Each row of a before or after table is a point. The points were changed in one or more steps. Then noise was added and the rows were shuffled. The steps act on columns, c1 being the first. What was done? A step turns or swaps two columns, mirrors them in a line or flattens them onto one, adds a multiple of one to another, or multiplies or shifts one. Angles are multiples of 10 degrees, from the lower column toward the higher: turns from -170 to 170, lines from 10 to 170 but not 90. Use the fewest steps. Two steps may share a column if one is a turn and the other turns, adds or multiplies; they go together, in the order done. Otherwise the lowest column goes first.
In the rows, 128 means zero.

Before:
[[ 75 157  36]
 [152 162 167]
 [142  72 163]
 [142 137 152]
 [112 169 137]
 [140 160 128]
 [145  36 142]
 [120 104 149]
 [150 133 156]
 [117 145 168]]
After:
[[ 99 161 137]
 [137 140 152]
 [176  49 142]
 [129 103 148]
 [148 140 155]
 [159  80 161]
 [113 141 168]
 [127 162 129]
 [ 69 139  37]
 [140 167 166]]
Steps: turn c1 and c2 by 20 degrees

Before, 9 rows:
[[150  49  91  69]
 [127 150 108 160]
 [139 112 117 140]
 [120  63  76  89]
 [139 111 145  67]
 [155 131  96 188]
 [136 116 166 166]
 [119 149 115 120]
 [184 160 143 193]]
After (9 x 4):
[[112 138 190 122]
 [162 185  67 103]
 [149 129  95 143]
 [115 139  95  82]
 [ 48 152 181 175]
 [149 119 132 142]
 [110 138 114 136]
 [131 155  63 149]
 [ 62 117 156 184]]
Steps: swap c1 and c2; mirror c3 and c4 in the line at 140 degrees

Before:
[[112 142 176 193  63  90 167 181]
 [146 128 108 115 164 154  56 119]
 [159 149 116 128 164 121  67 132]
 [149 101  85 109 114  85 148 128]
 [143  93  70 111 156 147  98 159]
 [ 57 178 131 114 117  81 161 192]
 [148 128  83 105 167 180 120 147]
 [106 121  91  88 116 160  93 113]
 [ 83 121  91 157 186 150  97 112]
 [ 92  96 174 134 128 106 165 190]
 [ 80 172 129 185  79  82 171 213]
 [141 129 106 111 177 192 111 105]
 [120 123 131 120 149 113 200 138]]
After, 13 rows:
[[190 192  92  88 158  91 135 182]
 [138 190  72 102 165 112 121  96]
 [114 182  78 165 178 102 185 142]
 [122 118 152  87  53 162 104 128]
 [134 139 121  93 197 123  98 123]
 [144 159 186  81  95 157 108  94]
 [164 114 152  59  95 172 148 120]
 [132 127 176  80 149  94 138 102]
 [106 134 155  97  64 134 105 151]
 [131 148 178  75 116 191  92 134]
 [127 105 155  82 101 199  85 131]
 [167 211 101 158 181  88 170 171]
 [185 112 139 129  88 159  74 121]]
Steps: turn c1 and c3 by 150 degrees; swap c2 and c8; shift c4 by -30; turn c5 and c7 by -100 degrees; shift c6 by 10

Before, 8 rows:
[[103 145 166 106  63 137  54 118 104 163 150]
 [104 160 173  64  93 125 136 144 117 127 126]
 [119  90  92 129 153  85 143 171 110 132 178]
 [158 131  77 153 131 115 156 156 135 171 169]
 [138  99  25 118 145 120 128 155 158 146 140]
 [135 114 186 191 178 145  85 175  47 143 138]
 [144 143 178  57  95 136  78 154 101 147 158]
 [126 128 142  63  36 146 135 158 109 133 139]]
After, 8 rows:
[[104 135 166 106  64 113  54 133 104 168 149]
 [135  92  26 117 143 153 126 127 155 144 140]
 [158 110  78 153 125 161 155 122 136 171 172]
 [118  64  95 129 153 177 143  96 111 132 179]
 [147 127 175  55  99 153  81 142  98 144 158]
 [102 158 170  68  89 145 135 126 118 133 122]
 [127 122 140  63  36 157 138 151 110 135 140]
 [137 110 184 189 173 173  82 152  44 145 140]]
Steps: add -0.5 times c11 to c2; mirror c6 and c8 in the line at 50 degrees

Before:
[[ 99 160 153 113 131 158 141  97  88  44 133 114  48 156]
 [ 86 125 142  97 129 197 125 133  57  33 117 116 109  85]
 [147 130 128 103 120 167 129  52  63  76 141 110 113  79]
 [ 81 215 109 168 153 144 192 142 107 143  67 129  82  80]
 [164  75 112  80  94  88 179 118 166 158 163 119 191 142]
 [151 100 156  95 135  97  82 117  97  87 158 100 125  95]
 [168 102 147  90 116 108 152 115 188 142 183 190 162 109]
 [129 158  82  95 129 147  99 102  72  55  88 149 135 110]
 [122 154 154  88 116  91 182 117 100 153 159 171 172 135]
 [112  99 129 148 116 136 137 115  48  57 109 153  62 101]
 [106  99 140 149 136 104 143  88 150 130 181 141 177 138]
 [142 126  97 107 140 137 153 144 115 176 187 165 141 145]]
After (12 x 14):
[[130 157 132  95 128 101 146 134  71 214 176 104 136 110]
 [164  77 156  80  93 168 122  98 166 110 107 181 191 141]
 [ 88 126  67  95 128  74  85 137  56 202 133 111 110  85]
 [112 100  91 149 115 109 141 130  48 188 151 141  62 101]
 [146 130 101 103 121 103  93  62  65 173 168 116 113  80]
 [122 154 118  86 116 137 162 100 100  92 111 199 174 136]
 [168 102 119  90 114 114 180  82 188 106  94 173 161 110]
 [ 98 161  64 113 132 110 100 101  89 188 145 131  48 155]
 [151 100  83  95 135 168 136 100  97 150 112  82 125  95]
 [ 82 214 151 167 152 114  99 178 108 125 166 186  82  78]
 [105  99 119 149 135 142 144  64 151 120 112 149 178 138]
 [142 127 177 107 139 100 145 102 116 104  73 161 141 146]]
Steps: turn c3 and c10 by -150 degrees; turn c6 and c12 by 150 degrees; turn c7 and c12 by 110 degrees; mirror c8 and c11 in the line at 160 degrees

Before:
[[124  67 130 106 128 197 107 106 170 102 121 109 132 103 101 110  93 142
  180 160]
 [118 133 123  91 152 132 249 136 106  97 146 122 113 106 193 191 153 104
  176  75]
 [148 183 142 141 137 112  97 143 199 218  40 103 103 123 121 156 147 132
  145 104]
 [ 84  68 120 104 128 121 130 167 137 149 151 123  97 127 101 118 128 131
  109 142]
 [112  87 139 136 118 136 116 199 122  92 140  99  93 181 124 205 145 130
  135 137]
 [ 98  65 128 147 126 111 185 104 112 174 131 179 112 104  99 130 151 105
  110 158]
 [140  81 152 153 121 136 143 101 134 126 150 141 155 138 106 134 149 118
  114 117]
 [120 135 147 116 205 181 144 140 153 125 122  86  99 115 101 116 147  99
  108 136]]
After (8 x 20):
[[ 82 171 121 105 127 123 130 165 139 174 149 120 164 131 102 124 128 131
  123 140]
 [143 163 151 152 120 135 144 103 137 149 146 143 124 140 110 108 149 118
  151 117]
 [117 117 122  92 148 128 251 138 106 100 145 120  82 106 191  64 153 105
  104  77]
 [101 155 131 146 126 109 188 104 111 201 132 179 151 104  99 119 151 104
  127 159]
 [123 197 128 109 129 196 107 107 167 135 119 112  91 106 102 123  92 143
   92 160]
 [153  31 142 140 136 112  98 142 194 180  39 102 122 123 122 133 144 132
  106 104]
 [113 153 140 138 119 138 118 200 121 116 141  98 166 181 127  40 145 129
   90 137]
 [120 130 148 117 207 181 138 140 153 125 123  87  73 119 101 139 148 101
  200 138]]
Steps: turn c2 and c10 by -30 degrees; turn c2 and c16 by 160 degrees; add 1.5 times c5 to c13; turn c13 and c19 by 140 degrees

Before:
[[140 106 114 114 127 179 201  65 124 152  88 139 127 186 132 190 111 152
  158 122 116 115 112 113 130 147 189 144 139 142  88 146]
 [115 135 136 143  94 169 129 116 143 133 110 106 123 137 109 151 108 152
  160 119 119 120 133  69 176  96 138 176 117 116 121 125]
 [113 177  92 146 113 147 149 145 145 133 192 125 185 172  81 144 163 140
   97 172 125  84 152  74 171  78  99 161 138 120 182 143]
 [192 162  34 146 100 105  91 143 105 103 176 108 167 100 112 100 164 121
  111 192 121 126 133 135 149 117 102 126  97 153 191  54]
 [108 135 125 169 145 143 179 114 140 170 113 115  88 144 144 195 117 201
  161 114 183 158 126 124 163 144 138 106 165 117  97 175]
 [148  92 139 220  90  90 140 117  63 136 145 125 111 110 163 138 179  84
  179 108 146 182  72 105  82 167 126 148 139 183  71 159]
 [ 88 150 117  99 132 132 187 113 134 173  93 159 119 151 100 161 122 144
  158 134 140 156 125  59 185 131 137 163 151 144 138 146]
 [162 107 102 147  70  92  86 143 108 121  98 117 153 118 177 106 188  74
  132 106 102 130 137 166 126 173 187  93 115 178 138 116]
 [159  82  79 183 127  93  98 164  68  66  94 107 118 117 150 124 156  94
  154  96 120 129  98 125  81 199 128  71 147 178 116 119]
 [112 170  93 113 105 126 147 177 126 167 181  90 160 148  85 112 154 135
  121 158  86 115 160  92 131  64 106 136  60 154 173  80]
 [155 158 142 165 132 163 178 104 123 182  74 161 130 207 102 125  96 148
  131 100 131 120 139 117 164 138 148 161 153 150  94 127]
 [ 71 154 149 124 104 159 177  80 106 150 170 113 142 148  82 121 126 142
  139 152 109 129 191  94 172 125 104 161 130 139 134 119]
 [199 103 109 137  95  92 123 137 120 100 104  73 124  99 132  54 155  91
  146 107 125 141  73 173  91 173 174  87 157 174 138 146]]
After:
[[180 106 122 146  69  93  85 144 107 122  99 115 153 119 178 109 189  74
  131 104  42 130 138  93 103 173 187 165 115 177 139 117]
 [136 158  97 165 134 163 177 104 124 182  72 161 131 207 103 125  95 148
  131  99  71 120 138 157 154 140 149 114 154 148  93 128]
 [102 135  93 169 145 142 180 115 141 169 113 114  89 144 144 194 116 202
  163 114 124 159 126 107 138 143 138 127 165 115  98 176]
 [151  93 174 219  91  90 140 117  64 137 145 124 113 109 163 139 181  85
  179 107  87 182  73 149 122 167 126 106 139 185  70 160]
 [126 177  76 147 112 147 149 145 144 133 192 123 185 172  82 143 161 138
   95 171  65  83 150 161 109  76  98  75 139 118 183 142]
 [134 169 112 113 105 126 146 176 125 166 181  89 159 148  85 110 153 135
  123 157  25 117 160 137  94  63 106  92  59 154 172  80]
 [ 99 135  86 143  95 168 131 116 143 134 110 107 124 137 108 152 109 150
  161 119  58 120 135 178 152  95 138  71 116 115 122 126]
 [201  83 156 184 126  91  96 163  70  65  94 108 117 117 152 125 153  95
  154  96  59 130  97  70  67 197 129 127 146 177 117 118]
 [250 162  77 145 102 104  92 141 105 102 175 107 167  99 113 101 165 122
  113 192  60 127 134 127  47 116  99 135  98 153 191  54]
 [ 48 155  93 124 102 158 175  81 105 151 169 114 143 147  82 123 126 142
  139 152  51 130 190 162 163 125 103  95 130 139 133 119]
 [148 105 122 114 128 179 200  64 125 152  89 139 126 187 132 190 110 151
  158 121  56 116 112 144 117 147 190 114 138 142  89 145]
 [219 104 155 138  95  91 123 138 120 100 103  73 122 101 131  53 155  89
  146 106  65 138  73  88  96 173 175 174 157 175 138 146]
 [ 82 149  71 100 131 131 188 114 134 172  93 159 120 151 101 162 121 145
  158 133  81 157 125 162 136 131 138  59 154 145 138 146]]
Steps: turn c3 and c25 by 70 degrees; add -0.7 times c25 to c1; shift c21 by -60; swap c24 and c28

Before, 9 rows:
[[170 127 159 123 123 136 115 157 126 150 121 140 109 144 127 161 127 156
  136 126 142  70 127 110 126 153 112 118 151 144 136  93  68 128 117 135
  105 142  77 115 147 163 116 121 152 130  90  96 101  99 112 141 136 158
   48 154 159 127 112 128 125 182 171 137]
 [ 82  92 124 138 226 122 144 114 134 118 172 134 134  96  77 129 101  87
  118 111 137 129 114 102 135  93 149 104 134 146 119  85 145 121 159 169
  134 131 113 156 162  89 149 134 115  98 127  94  98 114 124 141 141 132
  151  79 108 134  84 101  87  96  94 136]
 [162 155 172 137 146 127 151 134 128 139 140 146 176 125 114 168 161 163
  137 116 134  88 123 125 154 152 156 125 149 119 136  79  72 153  86 112
  118 136 111 113 131 138 133 137 147  84  94  79 112 129  94 183 135 175
  108 154 104 127  90 124  86 202 175 119]
 [170 122 145 139 125 126 151 194 103 173 115 148 125 155 134 160 135 154
  127 130 131  83 128 103 145 150 145 149 146 140 152  91  83 140 108 121
  138 118  78 132 107 149 100 147 174 113 116 104 111 141 117 147 123 161
   82 159 130 135 145 113 131 176 174 144]
 [123 124 170 111 134 130 127 153 111 136 132 115 100 138 155  95 134 139
  174 104 105 127 167 155 154 137 173 140  68 137 127 166 131 149 150 133
  125 158 162 101 120 192 102 136 108 100 133 153 108  85 144 134 158  95
  162 159  91 127 161 158 165 134 138 134]
 [ 99 113 123 132 224  86 130 100 121 146 165 132 127 103  56 119  75  65
  158 137 131 140 100 118 118 114 140  96 154 148 123 105 145 102 121 110
  104  92 137 139 135  80 109 127 131 123 129 128 119 119 146 136 125 155
  144 131 114 130 105 120 121  93  99 137]
 [115 106 149 110 121 132 112 178 129  96 127 101  91 132 165 128 127 127
  154 112 125 136 133 145 129  94 186  86 131 155 114 159 127 169 127 127
  120 143 157  91 112 166 119 129 100 117 144 158 103 119 127 123 184  91
  177 164 121 153 145 138 161 134 153 161]
 [ 76  87 172 100 135 132 107 142 125  97 112 123  72 148 150 104 138 145
  154 124 142 165 168 160 153 133 159 144  99 129  93 137 160 121 132 128
  141 162 145  72 110 161 117 110 119 107 142 143 117 113 138 139 180  89
  169 147 117 152 156 198 161 129 140 132]
 [107 120  89 151 249 111 128 128 112  99 141 146 116 134  79 163 104  91
  128 112 128 156  94 101 144 108 151  91 123 141 111  81 147 120 114 154
  112  87 159 145 165  77 129 104 117  87 130 125  98 123 128 133 128 121
  147  92 112 148 109 131 115 120  82 115]]
After:
[[169 127 158 124 119 137 117 160 126 149 120 140 108 144 127 159 129 153
  138 122 142  68  98 110 130 155 111 121 148 144 135  93  70 129 115 132
  108 133  73 112 148 165 112 115 150 130  88  96 123 100 111 142 137 156
   51 151 161 122 137 129 123 180 173 135]
 [125 122 165 110 133 133 126 154 109 140 134 117 101 137 152  97 136 139
  175 102 106 126  90 152 144 137 175 142  68 133 127 172 131 146 148 135
  128 110 167 100 123 188 104 155 108  99 134 149  91  85 141 139 159  92
  162 162  92 130 109 159 166 134 135 134]
 [160 155 167 134 148 128 154 134 131 142 139 145 176 124 115 168 164 162
  137 115 137  92 112 125 148 154 157 127 150 121 136  77  72 151  82 115
  120 135 112 113 131 135 131  89 147  85  92  80 130 126  97 182 135 175
  111 152 102 125 137 124  86 204 177 118]
 [106 121  87 146 248 113 130 127 114 100 142 140 114 131  82 160 102  94
  128 110 131 156 118 103 139 109 147  93 125 141 113  86 148 119 110 155
  113 139 160 144 165  76 129 122 121  86 133 125 188 121 127 139 128 118
  148  95 111 147 153 134 115 118  86 116]
 [ 77  85 176  96 138 130 110 143 122 102 114 118  76 147 151 102 140 146
  154 124 143 167 102 163 145 130 160 143  99 129  93 139 162 124 134 133
  138 110 146  69 112 164 117 159 119 105 140 145  87 114 139 143 182  89
  167 148 115 152 136 197 159 131 141 129]
 [118 107 148 108 120 132 113 180 127  96 126 100  86 134 165 129 127 128
  155 112 124 140  99 149 130  91 191  87 129 154 114 159 125 167 126 130
  118 131 152  93 112 167 120 142 101 118 145 159 123 119 129 123 184  89
  174 165 123 151 118 140 161 132 154 160]
 [ 83  92 125 137 223 122 145 113 134 119 169 136 134  96  74 129 103  88
  118 111 137 131 102  99 133  94 146 102 135 148 121  83 143 121 155 169
  134 142 114 156 162  90 149  88 115  94 132  91 147 113 124 141 138 135
  151  80 106 132 141 101  84  95  93 138]
 [101 113 124 131 225  88 129 102 122 146 167 130 125 104  55 120  74  63
  160 134 129 137 134 117 121 113 137  95 153 147 126 104 143 104 123 108
  104 137 136 138 135  83 106 107 128 122 129 127 174 116 140 135 128 157
  145 133 114 131 137 119 118  87  98 142]
 [174 120 144 138 125 124 148 193 102 171 117 147 125 154 130 159 134 156
  126 129 133  85 115 104 141 150 147 147 141 141 151  94  82 138 109 116
  135 128  75 132 107 149  98 134 174 112 117 100 143 144 116 143 125 161
   86 162 127 134 100 112 131 174 174 146]]
Steps: turn c23 and c38 by -60 degrees; turn c23 and c49 by -110 degrees; multiply c25 by 0.7; turn c44 and c59 by -110 degrees
